Each row is a point. To make a cloud, some directions were put in groups of two or more. Within a group, all points are equally far from the middle, so they leave a hole (a ring in 2 directions, a hollow ball in 3). The other directions are filled evenly. Then the cloud was stretched, turned, moved and blurred a little. Count the holes, and give their numbers of directions, smallest first.
In the rows, 128 means zero.

Cloud (21 x 3):
[[148  97  65]
 [140  58 144]
 [170 190 159]
 [162  69 103]
 [159  82 206]
 [113 199 138]
 [140 119  76]
 [145 112 192]
 [139 153 105]
 [182 103  84]
 [120 164 188]
 [151  47 119]
 [117 178 125]
 [175  79 194]
 [ 62 124 130]
 [ 40 142 141]
 [ 70 134 119]
 [131 191 128]
 [ 75 164 134]
 [143  96 213]
 [ 48 111 102]]
Holes: 0

Cloud (28 x 4):
[[ 60 144 165  96]
 [128  56 112  76]
 [149 141 129  96]
 [118 150  81 108]
 [ 98 172 136 161]
 [ 82 148  37 159]
 [ 84 158  81 171]
 [133 141 107  69]
 [110  76 154 161]
 [132  64  80 155]
 [150 133  34 154]
 [ 77  89 139 178]
 [103  54 130  79]
 [ 76 165 180 121]
 [ 56 122 195 128]
 [ 55  86 117 114]
 [ 72 161 128 194]
 [ 60 136 102 197]
 [ 51 109 107 130]
 [ 63  72 101 118]
 [ 98  70  98 183]
 [ 54 113  66 183]
 [157  96 129  70]
 [ 55  95 104 145]
 [112 181 140 192]
 [111 148 113  59]
 [129 159  70 168]
 [ 72  57 109  81]]
Holes: 1 (2)

Cloud (53 x 6):
[[115 161  93 123 193  74]
 [136  82 114 140 217 178]
 [178 154 141 121  36 143]
 [209  91 163 128 144 202]
 [106 169 172 106 147 198]
 [136  35 152  86 128 129]
 [170 133 169  81 202 135]
 [107  56  72 125 185 149]
 [221 112 141  89 164  96]
 [126  74  39 102 162 162]
 [105  49 102 156 161 113]
 [223 145  97  78 159 120]
 [136 121 207 115 145 192]
 [120 159  83 116 205  93]
 [158 181 118 192 164  93]
 [ 86 151  68 127 170  87]
 [ 62 162 104 148  81 137]
 [126  68 157 183  97 101]
 [199 118 126 199 158 148]
 [110 103  81  99 182 215]
 [177 113 144 206  80 123]
 [129 150 105  80 217 152]
 [ 93 161  95 141  64 179]
 [197 103 114 149 129  55]
 [138 107 186 198  97 131]
 [151  86 149 204 101 107]
 [115  94 204  91 143 139]
 [162 181  96 151  60 163]
 [147  57 113 174 175 116]
 [185 133 133  78  55 160]
 [ 94 135  99 173 198 129]
 [118 170 183 142 122  68]
 [126 108  33  87 150 117]
 [135 136  90 160  42 163]
 [162 169 209 156 100 133]
 [182 138 136 193  98  73]
 [ 98  88 163 129  82 207]
 [ 62 100 100 156  79 130]
 [151 182  53 144 119 173]
 [102 116 179  77 167 115]
 [197 146 176 160  64 149]
 [181 143 140 188  78  79]
 [ 59 140 133 172 136 111]
 [209 133 102 167 173  90]
 [207 148 181  85  96 119]
 [116  86 111  85 159 227]
 [190 175  72 175 107 135]
 [141  62  45 149 144 160]
 [ 79 105 149 119 165  84]
 [ 78 114 190 160 109 133]
 [ 94  53  80 126 119 104]
 [190 115 210 116  93 140]
 [126 165 119  79 160  63]]
Holes: 2 (3, 3)

Cloud:
[[ 69  83  85 163  91 158]
 [111  97 183 147 150  73]
 [184 129 142 119 168  69]
 [122  73 148  76  95 147]
 [103  46 109 102 140 186]
 [129 107 154 218 118 120]
 [183  77 113 173 143  54]
 [ 52  72 131  89 105  77]
 [ 82 184 117 107 154  65]
 [163 139 176 115  89 152]
 [ 38 137  72  77 129  85]
 [103 160  79 105  50 140]
 [135  60 101 174 190 154]
 [147 193 162 135 168 144]
 [ 70  63  71 145 149 144]
 [104 101  83 210 140 116]
 [ 99  97  91 197  75 128]
 [ 81 193 150 160  81 154]
 [145  38  73 118  99  97]
 [142 185  84 183  96 137]
 [157  97 183 155  78  97]
 [133 127  29  78 114  86]
 [ 79 151  64  65 144  62]
 [111 170  70 131 168  65]
 [ 92 152  45 146 166 121]
 [116  86 150 149 163  34]
 [ 92 148  43 136  97 153]
 [141  69  88  65 171 107]
 [ 98 120 134 188 159  59]
 [ 95  91 202 109 164 143]
 [ 99 137  31 167  91  95]
 [155 126 180  88 135  84]
 [ 77  90 162 118  67  61]
 [ 47 115  59 109 155  76]
 [115  74 131 138 182  51]
 [110  90 184  84 204 155]
 [ 77 148  66 125 154  33]
 [ 94  51 127  96 127 183]
 [ 42 178 156 121 106 155]
 [163  60  65 100 129 113]
 [178 163 129 160 103 187]
 [166 118  65  99 169  91]
 [121 156 129  68 189 117]
 [186 144 156 140 170 112]
 [ 60 177 129  86  91 157]
 [ 92 204 157 150 110 117]
 [178 179 117 150 139  84]
 [ 77  64 157  83 132 142]
 [104 100  95 213 106 142]
 [ 50 147  68  76 160 134]]
Holes: 2 (2, 3)

Cloud (88 x 8):
[[ 69 106  73  92 221  67  89 151]
 [185  68  81 153 145 103 134 206]
 [ 78 160  78  96 195  93  52  98]
 [ 86  89  35 109 152  90 150 112]
 [156  94  81  80  98 152  59 174]
 [182  87  86 159 131 137 179 156]
 [125 109 111 155 173 193 142  97]
 [105  63 162  62 104  70 133  87]
 [185  78 103  60  69  91  66 135]
 [163 102  84  74  95 155  62 145]
 [ 77 162 156 110 184  47  92 158]
 [ 75 183 147 148 132 126 100  90]
 [ 91 139  45 102  91 117 102  45]
 [164 118 162  59  91  83  53 175]
 [102  89  91 108 169 205  78 156]
 [114 118  91  64 198 130 122  46]
 [ 96  79  92  65 134 175  87 107]
 [185 182 135  70 143 100  79  86]
 [210  64 149 160 153  87 107 146]
 [125 142  82  49 213 129 135 167]
 [ 83 163 109  58 168 138 170 156]
 [154 152  72  52 117 142 126 170]
 [199 108  60 119 170  69  95 135]
 [118  86 175  49 173  90 115 118]
 [150 110 157 131  28  65  98 118]
 [ 89  81 155  38 132 113 110 199]
 [ 80  98  81  78 134 162  92  56]
 [114 121  88 141 156 105  15 104]
 [124  68  99  38 129 119 108 210]
 [ 93  30  88 140 103  88  76  92]
 [ 94  51  88 110 207  80  93 120]
 [119  50  91 153 149  51  67  87]
 [139 174 109 176  80 133 116 153]
 [ 98  54 108  81 165 124  69  66]
 [145 103  64 139 197 157 150 173]
 [172 104  76 168  61 144  95 134]
 [162 120 120 141 106 163 190 138]
 [193  99 109 161  57 129 160 146]
 [131 125 116 180  92 141  46 145]
 [157 123 183 130 199 146 101 166]
 [149 139  74  63 107 161  79 166]
 [167 106  80  79  65  25 105 118]
 [101 108 122 130  97 103 211  94]
 [ 90 120  49  91 187 114 143  82]
 [138  71 108 169 102  88  37 190]
 [207 119 121 149 115 118 197 106]
 [113 133 129 138 125 154 199  54]
 [137 139 136  77  61  74  77 205]
 [ 95 107  64 117 211 137 121  75]
 [ 86 182  78  85 121  77 138  89]
 [171  96 105 106 166  97  14 157]
 [ 81 138 126 122  55  76 131 153]
 [ 87 141 113  78  92 128 187  77]
 [164 107 190  88 165 119 139  61]
 [170 158  70  74 187  85  93 182]
 [ 71 183 131 175 166 126  99 127]
 [131 149 101  71  64  72  88 198]
 [119 201 110 129  92  84 135 143]
 [192 125  91 169 103 164 102  87]
 [ 59 104  35 143 112 116 104 163]
 [117 130 137 167 138  39 107 200]
 [138 113  49 100 184 165 141 145]
 [ 98  69 152 143 146 188  96 154]
 [171 103 161 152 113  52  92 196]
 [119 163 108  50 152 144 162 192]
 [138  70  79 152 117 164 185 130]
 [ 83  64 119 158 180 116  63  98]
 [188 113 176 100 167  83 135 160]
 [108 127 135  94  85  28  96 173]
 [140 130 125 137 114 179 167 181]
 [ 61  76 125  50 155 103  60 145]
 [ 74  66  84 140 117 176 105 108]
 [125 125  42 177  79 116 106 114]
 [122  94  78 110 161 197 108  95]
 [123 130 142 147 188 176 152 111]
 [144 124 176 115 100 168  89 198]
 [219  94 137 164 143  76 144 130]
 [159 156 136  77 157  37  59 134]
 [136  87 123 180  67 105  57 151]
 [ 69 146 123 132 147  81 173 157]
 [179 103  81 171  91 121 139 188]
 [ 85  43  78  96  90  97  86  85]
 [ 89  67  77 172 122  65  81 197]
 [125 114 164 144  97  51  73 204]
 [127 163 115  85  76  71 102 226]
 [163  90 153  37 170 109  95  81]
 [134  93  72 113 161 187 126  60]
 [111 130 176 106 134 189 124 125]]
Holes: 3 (2, 2, 3)

Cloud:
[[143 178 229  95 105 174  88 113 190]
 [116 147 124  98 126 174 109 145  89]
 [127 101 188 140  99 168 124 132 159]
 [143 146 123 187 144  99  63 179 192]
 [107 122 152 159 109 153 123 106 136]
 [142 101 197  78 155  63 101 141 142]
 [ 80 138 135 165 146 170  74 144  92]
 [163 121  83 139 182 115 148 138 170]
 [ 81 143 179 119 103 137 117  77 121]
 [103 103 136 136 141  95  59  81 140]
 [172 138 126 170 107  97 112 104 186]
 [118  75  79 135 165 113 114 118 122]
 [124 160  27 148 147  69 135 122 132]
 [ 77 151  70 200 131 127 118 161  66]
 [ 99 153 147 197 145  78 131 163 166]
 [112 148  76  88 173 150 127 104 179]
 [137 153 152 174  91 100 107 145  99]
 [115 173 167 177 124 131 162  88 171]
 [ 97 139 115 214 113 110  84 131  89]
 [ 83 148 179 108  75 178  55 123 108]
 [124 194 128 110 164 138 161  94 150]
 [ 94 158 221 149  79 143 112 119  84]
 [100 123  90 115 141 112  81 158 125]
 [143  98  41 173 112 102  60 157 103]
 [ 91 126 149  96  81 129 132  82  46]
 [161 192 160  80 150 114  94  99 132]
 [154 118  65 135  67 190 154 114 102]
 [ 97 188 154 133 156 142  24 116 178]
 [176 152  62 162 146 159  81 119 126]
 [109 192 186  96 153 139 166 119 167]
 [109 108 135  69  91  84  51  80 161]
 [ 48 189 135  78 146 120 149 125 132]
 [155 109 159 123 102 145 140  88  50]
 [113  92 214 127 125 184 133 111 133]
 [131 131 117 188 126 167  87 132 163]
 [161 124  60 151 152 122 153 119 120]
 [126 112  81 106 127 105  43 147  94]
 [109  63 121 174 158 106  88 133 151]
 [156  90 154 135  53 134  26 154 106]
 [121 160 137 140  93 153 139  51  76]
 [151 193 135 103 154 103  57 158 142]
 [122 148 226 129  90 161  41 126 144]
 [153 151 134 159  99 169 204 157 197]
 [159 134 159 152 118 149 150  87 119]
 [118 119  80  60 144 139 104 117 151]
 [163 110 148 211 140  67  36 153 138]
 [126  81 165 126  57 155 136 181 159]
 [113 170 142 111 162  87 155 103 122]
 [148 200  60  98  87 155 140 111  65]
 [124 131  85 116  82 110 139 127  81]
 [ 86 128  78 131 110 120 103 162 104]
 [166 159 179 163  86 164 165 142 177]
 [112 190  38 181 163  97 132 156 126]
 [149 177  95 116 127 166 151 149  59]
 [145 120 129  95 109 146  64 144  51]
 [ 68 147 211  88  56 126 146 142 139]
 [139 185  28 175 111 151 142 139 122]
 [ 84 131 150 208  78 126 112 180  97]
 [ 96 143 106  70  69 192 153 118  75]
 [121 122 135 172 108 123  38  97 137]
 [122 115 194 105  70 194 107 171 154]
 [181 140 101 171 116 139  86  66 207]
 [163 134 133 115  71 110  84 114 130]
 [145 114 141 135  60 130  81 171 129]
 [ 97 129  88  55 156 106 101 115 158]
 [ 98 184  91 207 122 115 121 163 129]
 [ 86 128 127 112  66 117  55  96  95]
 [124 194  96  99 108 142 187 172 134]
 [151 140 151 101 128 182 106 112 163]
 [161 126 198 152  71 153  82 142 189]
 [150 160 167 116  83 215  79 166 138]
 [109 118 153 182 118 135  67 166 151]
 [132 151 138 101  88 137 107  88  23]
 [ 80 180 155 112 106 157  37 163 153]
 [137 122 186 125  74  88   7 129 163]
 [131 106 156 175  85 141 107 150 156]
 [109 134 194 161 147 137  81  99 142]
 [133 140 160 208 133  95  65 147 180]
 [109 142  55 124 160 115 113 126 177]
 [133 126  43 170 166 100 140 114 133]
 [126 110  62 107 127  87  92 148  95]
 [115  72 121  90  54 107  54 104  89]
 [146 153 145  74  80 118  98  69  54]
 [160 118  89 169  94 106 156  78  80]
 [ 93 205 142  94 167 146 169 176 130]
 [ 96 125  89 184  96 122 131 133 153]
 [113 199 134  75 171 126 150  76 136]
 [ 96 101 142 174  62 144 140 131 180]
 [ 81 188 123  78 156 161 156 114  98]
 [133 106 160 184 105 156 153 156 127]
 [155 148 172 165  96 190  70 145 161]
 [122  88  90 134 125  74 128 137 119]
 [106 127 137 100 116 106  85  96  30]
 [110 201 191 102  83 136  97  99 144]
 [168 134 176 183  99 141  80 113 218]
 [168 122 192  74  68 144 100 110 114]
 [156 102 131 128 116 116 134 112 150]
 [112 210 156 160  99 173 112 132 159]
 [127 120 115 147 160 130  68 119 132]
 [163 113 149 167 129  52 153 147 178]
 [153 112 159 105 115 169  69 146  70]
 [141 174  85 112 163 100 124  98 127]
 [106 139 114 109 151  90 156 166 152]
 [171  75 197 182  81 106  31 155 100]
 [127 141 149 139 127 185 149 117  91]]
Holes: 0

Cloud (104 x 9):
[[ 92 134 154 144 164 164  26 148 120]
 [200 157 166 112 101 107 150 154 146]
 [ 77 113 105  89 139 138 141  90 142]
 [124 134 102  84 168 139  67 108 103]
 [165 141 106 104 107  89 182 158 134]
 [102 108  98  87 113 119  84 134  91]
 [ 82 153 107 121 154 164  81 110 103]
 [137 100 156  89  97 207 163  98 104]
 [ 99  90 123  90  95 168 131 133 168]
 [138 139 168 181 140 118 157 122  61]
 [ 87 135 128 166  98 171 169 161 118]
 [131  94 170 149  92 153 122  87 129]
 [146  66 197 152 145 162 160  88  87]
 [168  89 137 167 113 171  77 110 143]
 [114 148 139 164 111 168 180  63 128]
 [107 105 109 187 116  83 107 136 117]
 [154 132 185  93  65 169 141  93 105]
 [109 104 162 129  92 174 117 162 160]
 [119 138 149 111  59 131 135 103 163]
 [123  96 112 111 120 167  66 124 122]
 [157 155 140 110 149 126 154 154 113]
 [131  94 128 127 137 176  93 144 104]
 [ 53  85 114 101 115  80 110 147 127]
 [138  62 197  94  42 178 160 140 136]
 [140  84 133 173 154 131 145 203 105]
 [153 156 182 166 173 144 133  91  54]
 [152  91 198 133  75 120 104 133 144]
 [171 132 119 127 150  95  94 131 102]
 [ 93  84 182 173  90 182 138  85 118]
 [ 91 111 153 137 161 107  69 174 101]
 [142 156 140 159  78 121 132 154 112]
 [ 88  91 120 130  93 165 109 154 176]
 [119 133 185 156 115 149 109  86 131]
 [139  81 109 145  92  96 165 149 163]
 [113 101 124 100 127 162  87 110  77]
 [ 96  82  95 156 166 121 104 145  99]
 [ 78  85 161 106  93 118 157 182 151]
 [134 162  92 142  79 111  93 172 133]
 [ 85 125 156 147 170 177 142 134 150]
 [162  80 166 170  74 135 154 157 166]
 [152  97 201 144 150 122  88 152 145]
 [125 132 150 164 113 119 235 119  69]
 [138 163 149 152 221 186  81 122  62]
 [141 101 169 157  50 122 154 169 160]
 [ 94  78  86 139 131 106 136 166 131]
 [ 74  88 191 148  64 130 136  94 126]
 [ 85 104 125 131  78 137  82  92 160]
 [168 154 153 177 151 140  83 105  80]
 [134  81 171 120 112 113 166 140 133]
 [138  76 182  98  86  84 170 177 138]
 [158 104 112 112  93 138 118 197 115]
 [ 92  93 119 169 156  84 117 157  74]
 [156 134 169 112  64 133 100 145 144]
 [125  56 186  92  76 159  82 161 153]
 [144 119 130 105 134 174 139 138  94]
 [178 107 108 127  85 145 153  76 101]
 [125  81 147 109 129  63  76 176 110]
 [135  64 153 153  37 153 201 125 123]
 [183 129 124 159 108 119 185 133  90]
 [128 122 101 102 153 128  87 145 108]
 [ 74  84 139 132 123 129 188 128 146]
 [129  58 158  88 131 129  78 157 169]
 [ 88  99 196  91 114 153 134 144 132]
 [130 155 180 119  80 175 137 114 139]
 [170 105 160 188 131 102  77 163  99]
 [142 180 187 138  91 110 104 138  88]
 [116  59  67 136 128 167 105 159 173]
 [155 131 142  69  79 172 105 140 174]
 [103 112 112 133 129  86 127 152 159]
 [132 119 156 168  81 161 134 154 134]
 [153 100 186 153  73 105 186 154 112]
 [ 69 115 103 141 140  97 116 179 147]
 [156 150  44 127 122 151 175 183 119]
 [ 67  94 111 121 108  86 122 191 137]
 [121  81 190 142 151 146 151 100  93]
 [ 70  92 147 114  96 109 176 178 136]
 [133 143  91 139 144 159 158 165  95]
 [111 122 197 132 122 138 209 103 110]
 [132 176 150 153 146  97 133 138 108]
 [170 116 101 128 166 104  75 188  85]
 [138 170 161 192 191 131 113 111  58]
 [161 126  83 114  90 154 118 125  73]
 [ 77 110 167 143 130 216 168 100 102]
 [119  90  92 105 113 155 179 126  85]
 [161 153 112  66 110 122 138 178 130]
 [164 166 171 135 139 108 100 131 126]
 [ 74 146 130 123  95 112  64 155 116]
 [138 178 134 147  87 133 172 111 131]
 [146 120  82  87  53 122 140 160 108]
 [116 119 132  83  58 108 121 165  94]
 [167 110 146 140 174 152  88 177  72]
 [132 181 125 135  89 112  82 147 123]
 [139  96 138 117 133 104 128 165 114]
 [119 113 126  97 161  97  55 134 119]
 [137  76 176 152  50 171 196 149  81]
 [110 115 155 136 112 131 249 156  96]
 [105 121 126 115 123 167 143 127  90]
 [101 108 158 125 131 189 121 129 119]
 [146  89 102  88 122  96 104 169 101]
 [101 135  95 176 114 180 117 134 140]
 [ 98  93 178 134  70 159 114  98 156]
 [138  92 155 150  94 167 117 163  90]
 [139  97 177 140 123  97 141 172 129]
 [166  49 108 145  46 111 219 132 124]]
Holes: 1 (2)
